Every row gives one point. Examples show where two turns around zero, p and q, send a point. Where does a point land after both, in the order given? Backwards means that the second turn is done in reverse. Each puzzle has new turns, and all numbers are rounded.
In the rows, 128 means zero.

Turn p:
[134 105] => [106 118]
[125 103] => [103 127]
[ 87 145] => [138 171]
[167 159] => [165  95]
Turn q:
[151 120] => [145 111]
[ 77 121] => [ 79 144]
[156 143] => [160 129]
Where do these land?
p, then q: [ 74 139] => [154 177]
p, then q: [144 140] => [135 109]
p, then q backwards: [136  98] => [108 104]
p, then q backwards: [143 164] => [166 136]
p, then q backwards: [143  99] => [113  99]

Turn p:
[130 160 109 105] => [ 97 136 158 129]
[141 153 100 147] => [108 116 140 163]
[ 91  94 175 144] => [186 112 112  94]
[ 84  77 160 139] => [174 102  98  83]
[130 155 114 144] => [120 116 148 153]
[157 128 143 114] => [129 163 123 134]
[164 129  97 104] => [ 83 152 117 141]
Turn q:
[110 121 108 147] => [157 128 122 112]
[126 153 142 100] => [103 118 107 150]
[116  99 132 188] => [173 111 169 103]
[180 161 132 121] => [111 156 141 179]
[109 106 125  83] => [ 95 128 100  96]
Where do these land?
q, then p: [117 168 160 149] => [152 113  82 146]
p, then q backwards: [117 113 154 138] => [109 128 109 148]
p, then q backwards: [164  97  69 126] => [124 157 139  59]
p, then q: [149 125 125  82] => [129 109  86 148]
q, then p: [ 94 137 131 144] => [115 138  93 131]

Turn p:
[142  86 127 159 108 169 117 100 158] => [118 125 114  94 159 119  84 121 177]
[152 143 102  89 117 147 135 127  77] => [138 178 113 140  94 133 154 160 146]
[111 156 157 165 174 102 107  94  89] => [186  68 100 147 105 116 141 116 117]
[140 138 111 173 147 133 117 163 164] => [127 124 150 148 131 149  84  80 128]
[ 89 153 112  89 101 155 134 123 101] => [ 91 147 115 143 100  98 172 141 144]
[160 132  98 156  98 164 109 121 137] => [124 162 109 116 115 123  84 106 161]
[105  82 112  92 155  76 130 144 102] => [120  95 161 126 108 165 146 189 106]
[148 132 170  87 125 120 116 123 156] => [122 139 102 104 166 150 155 122  99]
[106 100 174 136 126  86 122 165 124] => [136  91 174  90 131 139 153 118 100]
[145 154 126  97 153 154 184 115 146] => [131 164 119 180 176 119 141 144 126]
[109 132 118 164 104 103 137 134 152] => [113 115 150 121 122  98  96 112 105]
Turn q:
[127 113 118 110 119 124 153 124 163] => [137 152 101 139 112 141 146 125 147]
[118  92 126 149 112 132 139 145 107] => [134 103 134 146 140 142 161 149 118]
[ 98 108  89 149 127 109 146 159 103] => [ 95 104 140 144 147 172 162 130 129]
[137 131 143 158  96 145  85 104  96] => [123 110 143 131 127  97 106 171  82]
[100 159 135 127 141 103  75 108 155] => [120 144 134  90 101 155  74 127 108]
[184 134 135  94 155 105  75 139 168] => [139 177 109  49 135 107 125 110 115]
[ 94 119 108  79  97 105 160 159 130] => [110 149 150 136 101 159 172 138 177]
[141 126 115 137 175 151 152  87  85] => [111  68  99 138 146  96 110 106 145]
[ 99 105 162 134 180 159 137 146 116] => [173  74 143 125 126 140 132  90 131]
[140 168 124 105 119 181 161 118 158] => [132 159 123 171  98  88 121  87 141]
[170 154 153 167  88  95 126 120 127] => [133 167 133 141 176 113  98 173 113]
Where do these land?
p, then q: [135 200  66 106 123 158 155  54 147] => [ 40 144 137 137 169 193 104 121  79]
q, then p: [110  98 172 127 121 136 106 102 143] => [133 175 136  93 112 156 120 128 134]
p, then q: [153 150 149 116 105 127 136 153 114] => [117 139 138 143 137  98 103 126 158]
q, then p: [142 120 120 131 174 172 122 130 115] => [141 109 115 111 129 123 113 186 125]
q, then p: [ 62  99 108 141 152 132  87  88 170] => [ 93 167 114  91  86 117 128 145 198]
q, then p: [141 135 155 157 133 116 134 144 152] => [160 137 104 148 126 150 127 115 136]
p, then q backwards: [178 157 108 135  89  93 123 146  66] => [117 128 162  94  94 150  84 127 196]
q, then p: [117  91 106 105 122 108 116 147 178] => [108 186 123 157 130  99 139 135 145]
q, then p: [156 137 128 148 150 121 135 119  97] => [130  89 129 140 129 159 124 144 122]
q, then p: [131 129 156 110 145 107 139 139 108] => [122 128 120 125 166 155 130 125 115]
p, then q: [121  90 110 126 127 148 160 131 103] => [167 163 146 122 136 148 132 113 123]
p, then q backwards: [ 91 131 158 132  94 118 124 184 141] => [123 147 101 107 146 152  96 182 105]
